Each row is a point. Each copy is the shape, with its points in the same order, turned, moved and blurred by noise. Some copies are also mirrored. Which?

Shape (7 x 2):
[[-0.11 -0.09]
 [-0.06 -0.05]
 [ 0.20 -0.74]
 [-0.16  0.22]
 [-0.11 -0.49]
 [-0.16  0.10]
 [ 0.03  0.04]]
Copy 1 (7 x 2):
[[-0.18 -0.13]
 [-0.13 -0.11]
 [-0.15 -0.85]
 [-0.11  0.22]
 [-0.33 -0.50]
 [-0.18  0.05]
 [-0.01 -0.05]]
Copy 1 is: only turned
Copy 2 (7 x 2):
[[-0.16 -0.10]
 [-0.07 -0.03]
 [ 0.24 -0.69]
 [-0.21  0.24]
 [-0.09 -0.47]
 [-0.20  0.10]
 [ 0.00  0.05]]
Copy 2 is: only turned

Shape, 9 rows:
[[ 0.19 -0.04 -0.33]
 [-0.16 -0.23  0.24]
 [-0.15 -0.13  0.35]
 [-0.20 -0.36  0.16]
 [ 0.50  0.15 -0.29]
 [-0.12  0.12 -0.16]
 [ 0.34  0.15 -0.23]
 [ 0.51  0.20 -0.14]
 [ 0.22  0.34  0.41]]
Copy 1:
[[ 0.26 -0.21 -0.12]
 [-0.41 -0.14  0.04]
 [-0.47 -0.13  0.13]
 [-0.45 -0.14 -0.12]
 [ 0.50 -0.45  0.22]
 [ 0.03  0.04  0.07]
 [ 0.33 -0.29  0.19]
 [ 0.28 -0.39  0.32]
 [-0.19 -0.23  0.64]]
Copy 1 is: only turned
Copy 2, 9 rows:
[[-0.28 -0.09 -0.25]
 [ 0.12  0.10  0.35]
 [ 0.13  0.20  0.33]
 [-0.04 -0.04  0.41]
 [-0.35  0.20 -0.49]
 [ 0.11 -0.14 -0.14]
 [-0.20  0.17 -0.36]
 [-0.30  0.31 -0.42]
 [ 0.21  0.65 -0.19]]
Copy 2 is: mirrored
Copy 3:
[[ 0.33  0.12  0.05]
 [-0.21 -0.21  0.31]
 [-0.31 -0.28  0.21]
 [-0.15 -0.21  0.46]
 [ 0.46  0.02 -0.26]
 [-0.07  0.19  0.05]
 [ 0.31  0.05 -0.19]
 [ 0.36 -0.09 -0.32]
 [-0.23 -0.32 -0.38]]
Copy 3 is: mirrored
Copy 4:
[[ 0.06  0.31 -0.22]
 [ 0.07 -0.37 -0.08]
 [ 0.12 -0.40  0.05]
 [-0.01 -0.37 -0.19]
 [ 0.37  0.51 -0.15]
 [-0.10  0.12  0.09]
 [ 0.25  0.40 -0.06]
 [ 0.45  0.42 -0.06]
 [ 0.50 -0.05  0.34]]
Copy 4 is: only turned

Shape (10 x 4):
[[ 0.14  0.17  0.28 -0.17]
 [ 0.29 -0.01 -0.30 -0.12]
 [ 0.16 -0.48  0.23  0.01]
 [ 0.26  0.09 -0.12  0.15]
 [ 0.42  0.04 -0.02 -0.01]
 [-0.63  0.21 -0.06 -0.19]
 [-0.29  0.01 -0.03  0.04]
 [ 0.03 -0.36  0.13 -0.02]
 [ 0.40  0.51 -0.41  0.29]
 [ 0.24 -0.65  0.17 -0.33]]
Copy 1:
[[-0.17  0.07  0.28 -0.26]
 [ 0.17 -0.30  0.12  0.01]
 [-0.43 -0.25  0.26  0.21]
 [ 0.15 -0.10  0.39  0.07]
 [ 0.03 -0.25  0.32 -0.08]
 [ 0.01  0.56 -0.30  0.09]
 [-0.06  0.27  0.01  0.20]
 [-0.36 -0.12  0.22  0.19]
 [ 0.67 -0.05  0.47 -0.10]
 [-0.58 -0.47  0.05  0.12]]
Copy 1 is: only turned
Copy 2, 10 rows:
[[ 0.13  0.14  0.31  0.13]
 [ 0.35  0.18 -0.03 -0.26]
 [ 0.23 -0.44  0.23 -0.10]
 [-0.07  0.16 -0.04 -0.17]
 [ 0.12  0.16  0.21 -0.28]
 [ 0.33  0.05 -0.38  0.62]
 [ 0.14 -0.09 -0.21  0.31]
 [ 0.24 -0.35  0.16  0.00]
 [-0.17  0.57 -0.21 -0.37]
 [ 0.60 -0.46  0.37 -0.16]]
Copy 2 is: mirrored

Shape (9 x 4):
[[ 0.15 -0.47  0.37  0.14]
 [-0.70  0.34 -0.22 -0.01]
 [ 0.13 -0.08 -0.34  0.12]
 [-0.28 -0.06  0.12  0.20]
 [ 0.08 -0.03  0.05 -0.84]
 [ 0.00  0.00 -0.32 -0.18]
 [-0.20  0.35 -0.19  0.12]
 [-0.04 -0.31  0.00  0.06]
 [-0.03  0.29 -0.30  0.07]]
Copy 1, 9 rows:
[[ 0.12 -0.51 -0.18  0.41]
 [-0.28  0.65 -0.49 -0.07]
 [ 0.43  0.19 -0.03 -0.03]
 [-0.07  0.09 -0.40  0.29]
 [-0.28 -0.29  0.04 -0.65]
 [ 0.19  0.20 -0.05 -0.23]
 [-0.07  0.43 -0.08  0.04]
 [ 0.12 -0.14 -0.29  0.06]
 [ 0.11  0.43  0.07 -0.03]]
Copy 1 is: only turned
Copy 2:
[[-0.41  0.04  0.38 -0.32]
 [-0.32  0.07 -0.68  0.51]
 [ 0.12 -0.13  0.10  0.20]
 [-0.46  0.08 -0.12  0.18]
 [ 0.25  0.01 -0.49 -0.59]
 [ 0.18 -0.13 -0.17  0.04]
 [-0.05  0.20 -0.27  0.41]
 [-0.19 -0.21  0.04 -0.03]
 [ 0.13  0.11 -0.22  0.37]]
Copy 2 is: only turned
Copy 3 (9 x 4):
[[-0.18  0.44  0.02  0.43]
 [ 0.04 -0.27  0.34 -0.52]
 [-0.14 -0.21 -0.16  0.30]
 [ 0.08  0.16  0.22  0.07]
 [-0.55  0.23 -0.54 -0.44]
 [-0.21 -0.27 -0.25 -0.01]
 [ 0.15 -0.27 -0.04 -0.14]
 [-0.19  0.10  0.01  0.17]
 [ 0.10 -0.26 -0.18 -0.05]]
Copy 3 is: mirrored

Shape:
[[ 0.26  0.00 -0.25  0.48 -0.21  0.38]
 [ 0.37  0.07 -0.40  0.29  0.19  0.45]
 [-0.10 -0.26  0.23 -0.54  0.20  0.10]
 [ 0.04 -0.23  0.14 -0.66  0.17 -0.32]
 [ 0.17 -0.36 -0.27  0.04  0.09 -0.07]
 [ 0.20 -0.32 -0.09  0.04 -0.49 -0.32]
 [-0.22 -0.43 -0.09 -0.51  0.10 -0.20]
 [ 0.15 -0.13  0.12 -0.02  0.31  0.10]
 [ 0.02 -0.20  0.15 -0.04  0.32 -0.14]
 [ 0.48  0.10 -0.18  0.12 -0.03  0.39]
 [-0.43  0.02  0.02 -0.29  0.18 -0.29]
 [ 0.48  0.31 -0.31  0.15  0.35  0.33]]
Copy 1 (12 x 6):
[[-0.27  0.32 -0.52  0.33  0.32 -0.24]
 [-0.14  0.55 -0.50 -0.05  0.40 -0.32]
 [ 0.34 -0.28 -0.07 -0.35  0.05  0.33]
 [ 0.63 -0.23  0.15 -0.28 -0.04  0.14]
 [ 0.34  0.30 -0.23  0.14  0.19  0.10]
 [ 0.29 -0.19  0.06  0.55  0.09 -0.15]
 [ 0.55 -0.11 -0.09 -0.10 -0.19  0.34]
 [ 0.02  0.21  0.05 -0.17  0.27  0.11]
 [ 0.16  0.17  0.20 -0.12  0.09  0.15]
 [-0.08  0.19 -0.43 -0.03  0.44 -0.29]
 [ 0.25 -0.09  0.13 -0.20 -0.41  0.08]
 [-0.06  0.50 -0.34 -0.32  0.36 -0.43]]
Copy 1 is: mirrored
Copy 2 (12 x 6):
[[-0.24  0.03  0.56  0.17  0.05 -0.36]
 [-0.33  0.16  0.52  0.13 -0.34 -0.11]
 [ 0.23 -0.43 -0.32  0.15 -0.27  0.29]
 [ 0.45 -0.07 -0.56  0.19 -0.24  0.23]
 [ 0.04  0.17  0.07  0.44 -0.02  0.09]
 [ 0.34  0.13 -0.07  0.46  0.30 -0.37]
 [ 0.14 -0.16 -0.54  0.44 -0.06  0.25]
 [ 0.12 -0.06  0.13  0.02 -0.15  0.24]
 [ 0.20  0.01 -0.05  0.03  0.02  0.33]
 [-0.05  0.04  0.42  0.08 -0.36 -0.30]
 [-0.04 -0.09 -0.57 -0.06  0.12  0.23]
 [-0.23  0.27  0.42 -0.11 -0.51 -0.08]]
Copy 2 is: only turned

Shape:
[[ 0.00  0.63  0.64  0.10  0.04 -0.07 -0.49  0.72]
 [-0.11 -0.27  0.16 -0.29 -0.14  0.04  0.39 -0.09]
 [ 0.44  0.46  0.15 -0.03  0.48 -0.28 -0.08 -0.07]
 [ 0.26  0.05 -0.15  0.05 -0.38  0.34 -0.02 -0.28]
 [ 0.00  0.43  0.15  0.34  0.41 -0.62 -0.15 -0.12]
 [-0.09  0.42  0.21 -0.15  0.36 -0.02 -0.29 -0.22]
 [ 0.18 -0.19  0.00 -0.16 -0.17  0.17  0.11 -0.33]
 [ 0.37 -0.13  0.03  0.06 -0.07  0.32  0.20 -0.09]
 [ 0.14 -0.53  0.09 -0.30  0.23  0.35 -0.17 -0.31]
 [-0.09  0.34 -0.01  0.12  0.55  0.05 -0.12  0.20]
 [ 0.21 -0.30 -0.43 -0.27 -0.04  0.06  0.03 -0.20]
 [ 0.27 -0.41 -0.02  0.22 -0.32  0.32 -0.03 -0.15]
 [-0.04 -0.23  0.21 -0.08  0.07  0.57  0.15 -0.10]]
Copy 1 (13 x 8):
[[-0.16 -0.08 -0.52  0.68 -0.36 -0.47 -0.58 -0.03]
 [-0.13  0.22  0.03 -0.47 -0.05  0.15  0.10 -0.08]
 [ 0.04  0.02  0.48  0.38 -0.50 -0.10 -0.30 -0.46]
 [ 0.24 -0.14  0.25 -0.17 -0.22  0.05  0.10  0.48]
 [-0.13  0.14  0.30  0.75 -0.45 -0.16  0.18 -0.43]
 [-0.21  0.32  0.35  0.43 -0.24  0.03 -0.29 -0.03]
 [ 0.00  0.01  0.33 -0.34 -0.15  0.12  0.08  0.16]
 [ 0.11 -0.34  0.23 -0.30 -0.12  0.10 -0.03  0.04]
 [-0.36 -0.04  0.59 -0.40  0.23 -0.01 -0.16  0.14]
 [ 0.07  0.11  0.13  0.54  0.08  0.05 -0.21 -0.29]
 [ 0.25  0.13  0.53 -0.37  0.13 -0.09  0.13  0.07]
 [-0.04 -0.41  0.22 -0.29  0.00 -0.08  0.20  0.33]
 [-0.16 -0.15  0.06 -0.23  0.21  0.35 -0.18  0.20]]
Copy 1 is: mirrored
Copy 2:
[[-0.47  0.15  0.91 -0.37  0.32 -0.21 -0.46  0.45]
 [-0.28 -0.03  0.02  0.23 -0.14  0.10  0.48 -0.27]
 [ 0.24 -0.23  0.45 -0.09  0.24 -0.42  0.32  0.48]
 [ 0.17  0.04 -0.01  0.33 -0.23  0.27 -0.08  0.24]
 [ 0.22 -0.44  0.42 -0.02  0.70 -0.34  0.03  0.20]
 [ 0.33 -0.13  0.44 -0.37  0.22 -0.07  0.17  0.04]
 [ 0.13 -0.10  0.03  0.32 -0.27  0.09  0.23 -0.06]
 [ 0.03  0.13  0.07  0.39 -0.21 -0.05  0.24  0.25]
 [ 0.28  0.03  0.02  0.08 -0.47 -0.35  0.12 -0.37]
 [ 0.06  0.16  0.15 -0.34  0.43 -0.32  0.09  0.28]
 [ 0.09 -0.29 -0.39  0.06 -0.33 -0.11  0.19  0.02]
 [ 0.00  0.07 -0.10  0.58 -0.26  0.00 -0.19 -0.03]
 [ 0.04  0.43  0.05  0.16 -0.20 -0.04  0.17 -0.23]]
Copy 2 is: mirrored
Copy 3 (13 x 8):
[[ 0.44  0.37 -0.31 -0.45  0.59  0.56 -0.51  0.44]
 [-0.20  0.11  0.23 -0.38 -0.49  0.04  0.02 -0.06]
 [ 0.36  0.12  0.43  0.29  0.24  0.49 -0.13  0.23]
 [ 0.19 -0.37 -0.17  0.00 -0.35  0.02 -0.15 -0.13]
 [ 0.13  0.28  0.44  0.40  0.38  0.11 -0.53  0.33]
 [-0.03  0.24  0.06  0.27  0.32  0.38 -0.12 -0.10]
 [ 0.01 -0.16  0.16 -0.11 -0.39 -0.01 -0.01 -0.28]
 [ 0.12 -0.41  0.21 -0.23 -0.22  0.15 -0.05 -0.05]
 [-0.02 -0.18  0.30 -0.26  0.05 -0.05  0.26 -0.57]
 [-0.05  0.05  0.09  0.10  0.45  0.26 -0.02  0.39]
 [ 0.18 -0.15  0.19  0.03 -0.32 -0.30  0.34 -0.12]
 [ 0.14 -0.51  0.07 -0.37 -0.20 -0.21 -0.17 -0.19]
 [-0.32 -0.36  0.06 -0.40 -0.10  0.23  0.04 -0.17]]
Copy 3 is: only turned

Shape:
[[ 0.17  0.06 -0.03  0.09 -0.30 -0.36  0.22 -0.07]
 [ 0.45 -0.16  0.29 -0.44  0.21  0.18  0.16 -0.14]
 [ 0.24 -0.01  0.35  0.28 -0.07  0.32  0.31 -0.16]
 [-0.23  0.40 -0.01 -0.31 -0.10 -0.08  0.15 -0.22]
 [-0.38  0.47  0.18  0.29  0.11 -0.04  0.47 -0.21]
 [ 0.02 -0.17  0.49 -0.35  0.20  0.14  0.51 -0.17]
 [ 0.27  0.35 -0.11  0.32 -0.15 -0.40 -0.03 -0.17]
 [-0.09  0.41 -0.43 -0.42 -0.28 -0.10  0.17 -0.01]
 [-0.10 -0.27 -0.40  0.20 -0.45 -0.06  0.27  0.41]
 [-0.39 -0.12 -0.19  0.35 -0.45 -0.05 -0.22 -0.12]
 [ 0.19 -0.37 -0.22 -0.17  0.17 -0.24  0.17  0.20]
 [ 0.27  0.14  0.40 -0.15 -0.14 -0.32 -0.26  0.31]
 [ 0.32  0.01  0.01 -0.44 -0.04  0.15 -0.19 -0.10]
 [-0.17  0.17 -0.11  0.45 -0.05 -0.34 -0.03  0.22]]
Copy 1, 14 rows:
[[ 0.39  0.12  0.04 -0.28  0.40 -0.06  0.08  0.25]
 [ 0.10 -0.28  0.21  0.07 -0.21 -0.08 -0.44  0.53]
 [ 0.49 -0.42  0.09 -0.16 -0.13 -0.10 -0.05 -0.03]
 [ 0.04  0.27  0.25  0.02  0.37 -0.21 -0.22 -0.13]
 [ 0.36 -0.08  0.05  0.03  0.45 -0.05 -0.13 -0.58]
 [ 0.13 -0.51  0.23 -0.11  0.19  0.03 -0.57  0.09]
 [ 0.49  0.31 -0.15  0.06  0.27 -0.17  0.30  0.17]
 [ 0.09  0.66  0.41 -0.21  0.21  0.08 -0.21  0.03]
 [ 0.17  0.27 -0.24 -0.78  0.03  0.38  0.05  0.02]
 [-0.18  0.17 -0.10 -0.54  0.18 -0.09  0.42 -0.17]
 [ 0.10  0.12 -0.23 -0.19  0.12  0.42 -0.22  0.44]
 [ 0.27  0.19 -0.35 -0.32  0.14 -0.52 -0.29  0.44]
 [-0.01  0.12  0.19 -0.01 -0.21 -0.27 -0.25  0.37]
 [ 0.27  0.28 -0.51 -0.28  0.31 -0.01  0.14 -0.11]]
Copy 1 is: mirrored
Copy 2:
[[ 0.09 -0.01  0.42 -0.32  0.17 -0.31  0.17 -0.15]
 [ 0.34  0.27  0.39 -0.06  0.25  0.36 -0.19  0.35]
 [ 0.04  0.48  0.36  0.13  0.29  0.30  0.36 -0.16]
 [-0.27  0.23  0.28 -0.41 -0.18 -0.01 -0.25 -0.09]
 [-0.53  0.30  0.60 -0.03 -0.04  0.06 -0.01 -0.55]
 [-0.04  0.38  0.51 -0.11  0.52  0.49 -0.25  0.14]
 [ 0.25  0.04  0.43 -0.18 -0.29 -0.26  0.30 -0.34]
 [-0.21  0.23  0.31 -0.38 -0.22 -0.59 -0.26  0.15]
 [-0.32 -0.11  0.19 -0.03  0.36 -0.62  0.41  0.13]
 [-0.21 -0.08 -0.36 -0.21  0.11 -0.32  0.39 -0.31]
 [ 0.16 -0.30  0.37  0.06  0.30 -0.23 -0.07  0.24]
 [ 0.17 -0.16  0.40 -0.46 -0.16  0.23  0.38  0.33]
 [ 0.26  0.22  0.05 -0.13 -0.10  0.08 -0.21  0.41]
 [-0.25 -0.34  0.32 -0.06 -0.18 -0.17  0.41 -0.26]]
Copy 2 is: only turned
Copy 3, 14 rows:
[[ 0.01  0.32 -0.43 -0.08  0.11  0.10  0.11  0.21]
 [ 0.01 -0.31  0.02 -0.41 -0.19 -0.39 -0.06  0.28]
 [ 0.20  0.11 -0.30  0.08 -0.52 -0.31 -0.09  0.02]
 [ 0.29  0.27  0.20 -0.16  0.16  0.15  0.01 -0.10]
 [ 0.29  0.43 -0.14  0.14 -0.11 -0.08  0.16 -0.59]
 [-0.18 -0.01  0.19 -0.18 -0.19 -0.50 -0.18 -0.16]
 [ 0.35  0.39 -0.54 -0.13  0.07  0.13  0.41  0.21]
 [ 0.36  0.22 -0.01 -0.25  0.41  0.46 -0.28  0.05]
 [-0.01  0.10 -0.60  0.48  0.23  0.28 -0.38  0.18]
 [ 0.09  0.28 -0.16  0.59 -0.03  0.43  0.20  0.28]
 [-0.22 -0.33 -0.40 -0.12  0.27  0.04 -0.02  0.18]
 [ 0.32  0.08 -0.17 -0.03  0.40 -0.42  0.23  0.51]
 [ 0.26 -0.16  0.10 -0.31 -0.02 -0.01 -0.05  0.49]
 [ 0.29  0.21 -0.49  0.35  0.27  0.10  0.35  0.01]]
Copy 3 is: mirrored

Shape, 12 rows:
[[-0.17 -0.12 -0.27 -0.21 -0.37  0.20  0.10  0.13 -0.04]
 [ 0.03  0.10 -0.18  0.16  0.04 -0.36  0.41 -0.15  0.41]
 [ 0.00 -0.04  0.02  0.27 -0.37 -0.31 -0.18 -0.23 -0.08]
 [-0.13  0.01 -0.39 -0.23 -0.24  0.00  0.33 -0.03  0.00]
 [-0.19 -0.14 -0.20 -0.18 -0.41 -0.32 -0.23 -0.08  0.30]
 [-0.12  0.05 -0.19 -0.19  1.35 -0.21 -0.24 -0.23  0.16]
 [-0.12  0.09 -0.21 -0.08  0.04 -0.03 -0.22 -0.05  0.02]
 [-0.24 -0.32 -0.02 -0.02 -0.19  0.06  0.13  0.38  0.12]
 [ 0.69 -0.42 -0.34 -0.10 -0.40 -0.17  0.20  0.21  0.00]
 [ 0.12 -0.08 -0.28  0.47 -0.34 -0.01 -0.25  0.22  0.35]
 [-0.01 -0.10  0.00 -0.16 -0.23  0.20  0.56 -0.35  0.55]
 [-0.07  0.22  0.08 -0.19 -0.31 -0.05 -0.03  0.16  0.22]]
Copy 1, 12 rows:
[[-0.07  0.08 -0.14 -0.24 -0.08  0.22  0.18  0.03 -0.34]
 [ 0.18 -0.03  0.01 -0.57  0.05 -0.39 -0.30 -0.20  0.07]
 [ 0.10 -0.11 -0.14 -0.01  0.25  0.04 -0.08  0.11  0.31]
 [-0.01  0.26 -0.12 -0.44  0.02  0.06  0.10 -0.17 -0.23]
 [-0.04 -0.18  0.18 -0.40  0.07  0.37  0.03 -0.01  0.16]
 [-0.79  0.25  0.87 -0.14  0.10 -0.73 -0.74 -0.10 -0.20]
 [-0.32 -0.05  0.13 -0.10  0.16 -0.04 -0.05 -0.04 -0.12]
 [ 0.01 -0.06 -0.06 -0.24 -0.45  0.07 -0.01  0.23 -0.22]
 [ 0.18  0.09 -0.13 -0.70  0.25 -0.17  0.37  0.68 -0.11]
 [-0.08 -0.59 -0.26 -0.38  0.15  0.05 -0.17  0.31 -0.10]
 [ 0.65  0.05  0.19 -0.43  0.01 -0.03 -0.14 -0.22 -0.43]
 [ 0.03 -0.27  0.12 -0.16 -0.08 -0.04  0.28 -0.19 -0.10]]
Copy 1 is: only turned
Copy 2 (12 x 9):
[[-0.23 -0.33  0.17  0.21  0.18 -0.08 -0.29 -0.20 -0.14]
 [-0.34  0.17 -0.22  0.06 -0.06 -0.20 -0.16  0.52 -0.40]
 [-0.09  0.25 -0.27  0.27 -0.15  0.25 -0.10 -0.20 -0.27]
 [-0.42 -0.15  0.16  0.09  0.20 -0.19 -0.16 -0.01 -0.32]
 [ 0.09  0.17  0.01  0.56  0.08 -0.20 -0.12 -0.10 -0.32]
 [-0.09  0.06  0.03 -0.02  0.05 -0.10  1.01  0.92  0.41]
 [-0.06 -0.07  0.14  0.20 -0.09  0.05  0.15  0.04 -0.06]
 [-0.20 -0.20 -0.08  0.33  0.05 -0.22 -0.46  0.02  0.22]
 [-0.29  0.35  0.20  0.11  0.52  0.33 -0.69  0.11 -0.12]
 [ 0.02 -0.05  0.00  0.51 -0.26  0.35 -0.49  0.27 -0.20]
 [-0.01 -0.30 -0.30 -0.13  0.38 -0.33 -0.35  0.30 -0.52]
 [ 0.07  0.00  0.10  0.04 -0.20 -0.27 -0.30 -0.06 -0.14]]
Copy 2 is: mirrored
Copy 3:
[[ 0.18  0.18  0.44 -0.02  0.16  0.34  0.03  0.14 -0.30]
 [-0.31  0.03 -0.18  0.07  0.44 -0.08  0.45  0.25 -0.17]
 [-0.07 -0.16 -0.19 -0.05  0.23  0.43 -0.13  0.36  0.17]
 [-0.07  0.30  0.26  0.05  0.23  0.31  0.17  0.21 -0.37]
 [-0.05 -0.28  0.16 -0.22  0.36  0.33 -0.07  0.48 -0.35]
 [-0.42  0.40 -0.15 -0.35 -0.24 -1.07 -0.12  0.73 -0.21]
 [ 0.02  0.10  0.12 -0.02  0.13 -0.05 -0.23  0.48 -0.15]
 [ 0.27 -0.01  0.32 -0.30  0.22  0.10  0.11 -0.10 -0.18]
 [-0.56 -0.27  0.61  0.07  0.03  0.36  0.15 -0.15  0.07]
 [ 0.15 -0.34  0.37  0.04  0.52  0.06  0.04  0.29  0.30]
 [ 0.08 -0.08  0.03  0.23  0.02  0.16  0.74  0.24 -0.43]
 [ 0.14 -0.19  0.03  0.16  0.26  0.09 -0.14  0.10 -0.39]]
Copy 3 is: mirrored
